Each row of a before or after table is a point. The points were changed in one or more steps. Then noise was added and the rows were shuffled. The steps act on columns, c1 being the first. Write out the steps. A step turns or swaps two columns, mirrors them in a line or flattens them onto one, adds a multiple of one to another, or multiplies or shifts one. Angles are multiples of 10 degrees, from the lower column toward the higher: turns from -170 to 170, lines from 10 to 170 but not 90. Use the fewest steps. Two steps may share a column if one is a turn and the other turns, adds or multiplies; they go together, in the order done. Otherwise the lowest column goes first.

Before:
6.0, -4.9
4.8, -9.0
0.8, 3.3
-0.3, 0.9
9.7, -5.2
11.4, -2.9
-1.0, 1.3
-0.3, 3.6
2.1, -2.8
1.3, -0.8
After:
-5.2, -8.4
3.1, 0.7
0.0, -1.8
2.8, 2.3
-1.4, -7.4
3.3, -11.5
0.6, 1.1
0.9, 0.1
-1.4, -2.9
0.5, -11.1
Steps: turn c1 and c2 by -60 degrees

Before:
0.2, 2.8, -2.3, 0.8
-5.0, -5.9, -0.4, 0.3
-0.6, -2.0, -5.7, 0.5
-9.3, -3.8, -3.9, 2.7
-7.0, -4.2, -2.5, 0.6
0.6, 3.1, 3.0, 2.1
1.5, 1.1, 0.2, 0.3
7.5, 4.8, 8.2, -1.2
-2.5, -3.7, 2.9, -6.7
-2.3, 5.2, 0.6, 2.8
-3.3, -3.9, -6.3, 6.9
1.8, -2.9, -7.6, 0.6
-3.9, -2.8, 7.0, -7.5
-6.2, -4.2, -1.9, 3.8
After, 14 rows:
3.9, -1.7, 1.5, 7.2
3.6, -3.7, -0.9, 10.3
1.9, 2.6, 5.5, -5.6
-2.4, 0.5, 0.9, -2.0
-6.1, 6.4, -6.3, 6.6
4.5, -2.7, 0.1, -9.5
2.4, -0.7, 4.8, -4.0
-1.7, 0.7, 0.2, -0.2
4.7, -5.8, -0.9, -4.0
5.1, -8.5, 1.4, -4.4
5.0, -6.6, 1.7, -2.0
7.0, -4.1, 0.0, -0.7
-4.5, -2.7, -2.6, -2.4
-2.9, -0.9, -4.3, 0.3
Steps: turn c1 and c2 by 100 degrees; turn c3 and c4 by 140 degrees

Before, 9 rows:
-4.1, -3.0, 1.1, 0.2, -1.2, -2.9, 1.8, -2.2
5.2, -3.8, -10.8, 1.4, 1.9, -0.1, 1.8, -5.3
9.6, -0.6, -0.1, 0.6, -1.8, -1.2, 1.6, -0.3
-2.5, 2.3, -0.2, 1.1, -4.3, -9.0, 9.7, 1.7
8.1, -4.1, -4.2, -2.2, 9.3, 4.0, 2.4, -5.6
5.1, -1.6, -4.0, -7.6, 5.8, 2.8, -3.4, -1.2
2.6, -0.4, 4.7, -9.6, 0.6, -8.1, -4.2, -5.5
0.7, -0.9, 5.3, -2.6, 1.2, -11.8, -1.6, 2.7
4.3, -7.2, 0.9, -7.9, 0.8, -5.0, 0.0, -1.1
After:
2.9, -0.3, 3.7, -9.2, 0.6, -8.1, -4.7, -5.4
4.0, -7.8, 0.7, -8.0, 0.4, -5.1, -0.3, -1.0
0.8, -1.2, 3.3, -2.3, 1.4, -12.1, -1.7, 2.6
9.7, -0.6, 0.1, 0.2, -1.5, -1.0, 1.4, -0.6
-2.5, 1.9, -0.2, 1.0, -4.5, -9.5, 9.6, 2.0
-3.9, -3.0, 0.9, 0.2, -1.1, -2.7, 1.8, -2.1
5.3, -3.7, -7.2, 1.6, 1.9, -0.3, 1.8, -5.4
8.1, -4.3, -2.8, -2.3, 9.2, 3.9, 2.1, -5.5
5.2, -1.7, -2.5, -7.9, 5.9, 2.7, -3.3, -1.5
Steps: multiply c3 by 0.7

Before, 8 rows:
-2.8, -6.5, -3.2, -5.6, 0.5, -1.4, 0.4, -0.5, 0.6, 7.7, 1.7
-4.6, -1.7, -3.8, -8.8, -4.3, 5.0, -3.5, 1.3, -7.5, 4.8, -3.0
1.3, -6.6, -2.0, -3.3, -3.2, 5.8, -1.0, -4.0, -4.2, 3.4, 0.2
-4.3, -1.9, 3.8, -5.2, -3.0, 1.2, -0.6, -3.4, -7.3, 9.2, 0.2
1.6, -0.8, -4.1, 3.7, 7.5, 2.2, 5.2, 6.0, 0.4, -5.8, 0.7
-5.8, -1.5, -0.8, -4.4, -5.3, 6.6, 0.6, -2.9, 0.9, 4.4, -1.1
5.9, -0.1, -2.9, 1.0, 6.6, 2.9, 4.3, 1.8, 4.0, -5.3, -9.5
3.5, 3.6, -4.3, 0.3, 11.0, 6.7, -2.5, 1.1, 2.6, -5.8, -3.1
After:
3.3, 3.7, -7.7, 0.3, 8.7, -2.2, 6.7, 1.4, 2.6, -5.9, -0.6
6.0, -0.3, -4.6, 1.2, 5.4, 4.3, 2.8, 2.0, 4.2, -4.9, -8.4
-3.0, -6.6, -3.4, -5.6, -0.9, 0.7, -1.6, -1.0, 0.2, 7.8, 2.5
-5.9, -1.5, 1.4, -4.4, -5.5, 0.6, 6.2, -2.9, 0.6, 4.5, -1.6
1.9, -1.0, -6.7, 3.4, 5.3, 5.8, 2.0, 5.8, 0.2, -5.9, 2.9
-4.2, -2.1, 4.3, -5.2, -1.7, -0.9, 0.9, -3.4, -6.9, 9.2, -1.0
1.5, -6.3, -0.8, -3.2, -3.4, -1.2, 5.3, -4.1, -4.0, 3.4, 0.4
-4.9, -1.3, -2.0, -8.9, -5.5, -3.8, 4.8, 1.5, -7.6, 4.6, -2.1
Steps: turn c3 and c5 by 20 degrees; add -0.3 times c3 to c11; swap c6 and c7

Before:
2.2, -0.7, -2.1, -1.8, 1.1, 1.0, 0.5, 2.2, 1.7, 0.3, -4.5, 2.5, -6.2, 0.0
3.3, -5.7, -4.8, 6.0, -0.2, -1.1, -3.7, -3.3, 2.3, 5.0, -3.8, -0.7, 7.2, 2.1
2.9, -5.7, 1.4, 4.0, 6.0, -3.8, 1.4, 3.9, 4.3, 0.4, -0.7, -2.2, -2.5, -1.6
-1.3, 2.2, -3.4, 8.1, -4.4, -3.6, 0.7, 5.9, -8.2, -1.2, 3.5, -7.5, -2.6, -8.8
-0.1, -3.1, 6.1, -6.7, -4.0, -7.2, 0.7, -4.9, 0.5, 5.4, -4.7, 3.0, 1.3, -3.4
4.5, 2.2, 3.4, -4.2, 0.9, 0.2, 0.6, -1.6, 2.4, 1.9, 5.0, -9.2, -2.1, 3.9
-0.9, -3.4, -6.0, 2.6, -1.4, 3.0, -3.5, 0.2, -3.2, -5.8, 1.1, 5.0, 6.1, 9.9
1.4, -3.4, -0.4, 3.5, 1.6, -2.3, -0.5, 1.6, -2.8, 4.2, 5.8, 1.0, -12.7, -7.6
-10.8, -1.1, -2.9, -2.5, -2.3, -0.2, -0.4, -4.8, -7.3, -0.1, 3.8, -1.7, -8.1, -3.0
6.1, 0.0, -5.1, 4.2, -2.7, -0.5, 1.6, -3.3, 3.1, -5.1, 1.7, -2.7, 3.3, -2.8
-0.3, 0.3, -2.2, 6.1, -4.2, 4.6, 10.9, 4.0, -3.2, 0.5, 3.2, 2.8, 8.3, -5.6
-4.2, 4.4, -5.4, 2.6, 1.7, -1.2, -4.1, 1.4, 4.2, -1.8, 2.7, 5.1, 3.6, -5.3
1.4, 3.7, -1.0, 4.4, 3.1, 0.5, 2.3, -0.5, -4.3, -4.0, -2.9, 4.0, 2.9, 0.7
After, 13 rows:
6.1, -1.7, -5.8, 4.0, -2.6, -1.3, 1.7, -3.5, 2.9, 4.2, 1.7, 4.2, 2.8, -0.3
-0.8, -5.7, -6.7, 2.7, -1.3, 7.5, -3.9, 0.4, -3.3, 5.0, 0.8, -10.7, 3.7, -2.4
1.3, 3.5, 3.9, 3.2, 1.6, -5.8, -0.3, 1.8, -2.8, 1.1, 6.1, 5.1, -12.8, 6.1
-1.3, 3.1, -1.8, 8.3, -4.5, -9.2, 1.0, 5.7, -8.1, 3.2, 3.6, 11.6, -1.3, -0.4
-10.5, 3.2, -0.6, -2.7, -2.6, -0.4, -0.4, -4.8, -7.1, 3.0, 3.7, 3.4, -7.9, 0.7
2.3, 2.5, -0.4, -1.8, 0.9, 2.3, 0.4, 2.2, 1.4, 1.6, -4.6, -1.5, -5.7, 2.2
3.4, -8.9, 4.0, 6.0, -0.3, -2.4, -3.7, -3.1, 2.4, 5.4, -3.8, -0.9, 3.2, -2.0
3.0, -3.8, 0.8, 3.7, 6.0, -10.1, 1.3, 3.7, 4.5, -1.8, -0.6, 2.5, -4.6, -0.7
-0.3, -3.5, -0.2, 6.3, -4.1, 11.7, 10.9, 3.9, -3.1, 1.8, 3.5, 2.4, 7.2, 5.8
1.3, 2.1, -4.4, 4.2, 3.5, 1.1, 2.5, -0.5, -4.0, 0.0, -2.9, -3.4, 4.4, 2.7
-4.0, 2.2, -2.6, 2.5, 1.8, -3.1, -4.0, 1.1, 4.2, 5.2, 2.7, 1.0, 5.3, 7.4
0.0, -3.5, 6.6, -6.8, -4.0, -18.2, 0.9, -5.1, 0.7, -5.2, -5.0, 0.6, -0.4, 4.2
4.6, 2.8, 2.9, -4.0, 1.0, 0.4, 0.7, -1.4, 2.3, -3.0, 4.9, 2.6, -0.9, -9.8
Steps: turn c2 and c13 by 30 degrees; turn c3 and c10 by -80 degrees; multiply c6 by 2.5; turn c12 and c14 by 130 degrees
